Each row is a point. The window is the flat piece filled in between its corners: a triangle in 3 columns, a solid with four corners in 4, and so on. A path goes straight from each point to the next, and from the last back to the first. After which points does the path pass through the window?

Window:
[[  1 -37 -31  -8]
 [-32  14  26   3]
 [ 18  12  30  30]
 [-13 -20 -57  -2]]
Path:
(1): [-21 -10  32  20]
(2): [-3 49 -3  3]
(3): [ 33 -11  27 -23]
(4): [-24   3  12  20]
(5): [-15 -11  27  38]
(6): [19 15 38  9]
(7): [ 24   2 -23 -25]
(8): [  4 -29  12  47]
(9): [-12 -29 -41  15]
(10): [-28   4 -60 -47]
(11): [ 14  10 -18   7]
(12): [-20 -10  18  20]
(13): [-5 13 29 40]
(14): [  3  13   8 -10]
(15): [ 2 13 18  0]
(16): [-36  -2  12   9]
Through the window after points: 11, 15

Window:
[[-19  -5 -15 -40  -9   1   7  13]
 [ -5 -19  -1  27  17 -24  20 -13]
 [ 14 -19   0  36  24 -10 -16 -29]
 [ -9  -4  10  23  11 -32  -8 -40]
 [-20  -5 -33 -12 -35  -6   4  11]
 [-26  22 -26 -14  -8  -5   1  26]
 [-35  -5  -1 -14 -26   4  -4  30]
 [ -9  15  -4 -13 -27  10  16  12]]
Path:
(1): [ 15   2 -13   9 -15  -8  -5   3]
(2): [-60  13  -9 -17  18  -2  26  -4]
(3): [-21  -4 -24 -14 -12   6   5   3]
(4): [ -7  25   7  -5 -29 -28 -12  29]
(5): [  7  -5   4  -7  -6 -22   6   1]
(6): [-38 -11 -19  20 -19  25  -6  -1]
(7): [-26   2 -23 -15 -17   8  15  12]
(8): [-14  11  -4 -18 -23 -23  -3  18]
(9): [ 14  12 -24   0 -15 -22  -4  28]
(10): [-36   1  -4  -7   5   1   3 -13]
(11): [-19  10 -13   2 -10   7  -2  -4]
(12): [  6  -4   4  -3  -4 -22  11   9]
Through the window after points: 9, 11

Window, 9 rows:
[[  5  -6 -31   3  39  -3 -15 -60 -14]
 [ -4  -9  -4 -19  19  -9  22   6  29]
 [ -4   7  -4 -32  21  11   5 -46 -25]
 [-31 -24   9 -27  19 -18 -17 -14 -23]
 [ 41 -10  41  35  20  25  -2  -4  32]
 [ 19  28 -27  -3  26  46 -36  -1 -30]
 [-28  29  26  24  -7   4   5  29  -1]
 [-12 -13 -14  22 -11  21  55  36 -13]
 [-35 -31  12 -17 -43   5  24  20  50]]
Path:
(1): [-44 -11  -6 -31  12  46 -17  17  -2]
(2): [ 15  -9  -2   8 -11 -21  22 -24  23]
(3): [12 -3 15  0  0 -2  2  7  7]
(4): [-48 -35   1  23  -5  57  23  19  51]
(5): [  9  -4  23  14  24  50 -14  -1  19]
(6): [ 31 -19  13  35 -10 -41  31  11  13]
(7): [ 23 -12  -2   4   1 -13  10 -32 -19]
(8): [-10 -11 -18 -12  36   7  -7 -29   9]
(9): [-38  23 -30   3  28  46   8 -20  21]
(10): [ 45 -47  21 -10   0 -31   6 -16 -18]
(11): [  1 -19   1  -6   5 -26   5  -5  19]
(12): [-31   9 -11 -26  16  57  35   9  23]
Through the window after points: 1, 11

Window (11 x 11):
[[  5  50  -7  31  19  36  11 -21 -27   9 -41]
 [ -1 -36 -18  21  -9  -9 -24 -20 -26  -6   3]
 [  8  37 -12   3 -49  -7  11  -4   3  -4  19]
 [ -9 -30 -24 -39  21  -6   7  29   3  46 -34]
 [  2  25 -32  -9  25 -28  -1   0  -3  12  36]
 [ 17 -41  10  -4 -27 -35 -10 -12  16  33   7]
 [ 17   1  12 -22   1  19 -18 -41 -32 -37  -4]
 [ 27   6  22 -24  16  -6 -16  36 -30 -14  12]
 [ -9 -25  43   0  11  -6 -60   2  23  -6  46]
 [-20 -13  -2 -17  15  22  18 -13 -42  40  10]
 [-23   7  11 -30  21 -17  -7 -17 -51 -16   5]]
Path:
(1): [ -9   1  12  -4   8   8 -49   2   3  17  11]
(2): [  4  -2   4  -9 -17  -4 -50   2 -11   6   4]
(3): [  2   3   7  -6   4 -12  12  -6   4  -9  17]
(4): [  6 -33   9 -34  54  19  55  34   1  19 -16]
(5): [-16  -5 -18 -15  -9  -5 -21 -11 -25  36  -2]
(6): [ 35  27   2 -24 -36  16 -45 -17  18  40  16]
(7): [-38 -32  -7  23  48 -24  27  20 -37 -16  -4]
(8): [  0 -35  11  27  49  -4 -15  -4  49 -28  28]
(9): [ -2  11   6 -21  -4 -12 -26   1 -27  14  23]
(10): [ 19  16   3 -19 -10  -1 -19 -12 -28  17  -5]
(11): [-36 -16   1   5  41 -14  18  -4 -16 -18   9]
(12): [  3   5   6   4  15 -14  14  -2 -20  -7  -3]
(13): [  5   0 -35 -15 -28  10 -24 -27 -19  32  -2]
(14): [  8  -1 -10 -43  -3  -7 -39  -4 -10  29  -1]
(15): [-19 -42 -13  43  11  -5  37   4 -18 -13 -11]
(16): [  1 -14  21   1  11  -5 -10  -6   1  -9  18]
Through the window after points: 4, 8, 10, 14, 16

Window:
[[-11  12  -6  26 -22  35 -12  10 -19  -3   3  -3 -10  -5]
 [-60  11 -51  -4 -23 -27 -26   2 -11  15  15 -13  -7 -12]
 [-12  41  19  33 -58 -19 -39  36  12  46 -27 -31  32   9]
 [-36  -7  14 -24  15  12 -27 -16 -26  33  -3  -2  22 -14]
 [ 13  10 -16 -32  -1   6   2 -18 -12  14  -8  10  -3  -3]
 [-21  -8  -5 -27 -21  27 -13   8   3 -26  -7  39  13 -20]
 [-23  14  14 -11  19   6 -24   4  15 -21 -23  -1  29 -17]
 [  8  19  34 -17  13 -34 -36  -6   8   1   6  37  20 -15]
 [ -3 -14  17 -27   8  12  -8 -18 -19 -16   3 -10  10  27]
 [ -5  -9 -13  -6   6 -18  -4   7 -32   6 -31  18  -2   7]
 [ 32 -28  29 -10   0  -9 -22  -5   1 -34  -7  21  -1 -48]
 [ 36 -13  32  -5  11 -31  20  35  -7  11   1   0 -10  -3]
 [  2 -25  45   1  21  -4   4 -22  50  37   2  11   1  33]
 [  6 -11  -1  -1   8 -24  17  -6 -21   7  -3  13  29 -10]]
Path:
(1): [-19   2  20   0 -34 -16  32  20 -39  -6 -14 -18  -9  -8]
(2): [-14   4  23 -10  -4   6  -3 -32 -12   3 -10  25  -5 -11]
(3): [ 16 -22 -20 -33  29 -14 -19  32   0  -8  15 -18  22  11]
(4): [ 19 -26   5 -24   7   6 -16  18 -11  12  -5   6  20   2]
(5): [-15   9   9   4   2 -24  -2  -4 -17   2 -18  12  -8 -10]
(6): [-18  26  37  11  -8  -9  18 -12 -10 -27 -16   4 -10 -33]
(7): [ 17 -19  -4 -10  -4  -3 -27  20  -3  19   4   6  11   3]
(8): [ 12   4 -10  -5 -12 -11 -34  13  10  -3  -8  11  18 -14]
(9): [-23   4  33   2 -13   9  25  -7 -17   7  -9   2 -12   6]
(10): [-14  12  14  -7 -11  -8 -13  -2  -1   5  -6  10  -2 -26]
(11): [ 20 -14  -4  14   1   0 -19  23  -4  16  -5   4  27  30]
(12): [  7  -9 -10 -30   6   1 -42   9 -16  -5  19  -9  18  13]
(13): [-51  12   9  10  -8  -8   4 -13  -7  32 -19  10  -1 -30]
(14): [ -9 -19  57 -10   0 -24  20  -3 -17  -1 -21   6 -13 -14]
(15): [ -7  16 -19   3  -8  20 -42  -1  19  29   8  -6  30  24]
(16): [  6  -4  -6  -3  15  16 -38  -5  13  14  -7  12  15   7]
Through the window after points: 4, 6, 12, 14

Window:
[[-10  15 -21 -22  -4  -6 -37   8 -21   5  17   6  -6  11]
 [-38 -44 -22   8  18 -14  19   4  -1   4  -5   4 -16  12]
 [  6  19   6  31   8   4 -32  -2 -21   6  -7   6   0  12]
 [-23 -27  19 -21   4 -20  37  13 -16  15 -10  12   6  -7]
 [ -4 -31  -3 -16 -22  -7  50 -59 -19 -23  35  -6   6 -42]
 [  8 -58  10 -17 -24  -1  18 -37 -20  -7  24  31 -20 -31]
 [  7   8  -5  19  24  -8 -39  26   2  29  38   3  11   5]
 [ -6  28 -18  17  -2   9  -5  13 -10  40  21  20 -21   8]
 [ 18  -3 -14  12 -20   0   0  30  -7  -3  17   2  -1  19]
 [ -4 -20  -6  -8 -24 -29  28 -36   6 -30  18  43   1 -40]
 [-13  15  -2   9  11  24 -23  14  -4  14  27  27  18  45]
 [-26 -24  18 -16   3  -1  16   5  36  10  -9 -10 -23   8]
 [ 21   9 -11  -8  36  -7  -1   6  -2  16   7  13 -13  34]
 [  2 -31 -15 -20  -3  22  30 -19  -9 -26   8  21   2 -57]]
Path:
(1): [ -7  -5   2  -1   9   1   1   2  -2 -14  17  14 -11   6]
(2): [ 15 -11 -35   5 -37  -8 -14 -17 -10  60  13  -1   3 -16]
(3): [  0  -8 -14   4  -2  -1  -3  -6  -1  19  13  12   1   3]
(4): [-22  -5  15  -6  14   1  10  32 -13  -6   6  27 -22   4]
(5): [-40 -15  38   2 -17   9  -3   6 -26 -48  28  22  -8 -17]
(6): [ 15 -10 -19 -10  -4  -6   5 -11  -2  12  15  15   0 -10]
(7): [ -9 -32 -33   2 -15 -13   6 -11   0   2  -8  16  22   8]
(8): [ -8   5  22  -4  18  -6   3  10 -11  12  24  11 -27   7]
(9): [-16 -20  29   0   3  10  20  -1 -16 -26  19  11 -16  -5]
(10): [ -2  -7 -28 -18  -7 -19  -1 -14  23  26   1   5   1  -2]
(11): [ 13 -14  -6   0 -30 -28  19  -1  -1  52   5  25  20  26]
(12): [-15 -11   6   0  32  15 -22   8  -5 -22  29  -2 -23 -27]
(13): [-21  -7  14   6  22  -1  -4  -3  -8 -10  26  30 -16  10]
(14): [  3   1 -12   2 -13   0  -2  -1  -7  11   3  11  16   3]
(15): [ -1 -21 -17  -1   9 -11  -1 -23 -15  15   1   7  13  -3]
(16): [-17  16   5   5 -11  17  12  37  -9 -23  47  27 -33   7]
Through the window after points: 9, 11, 13
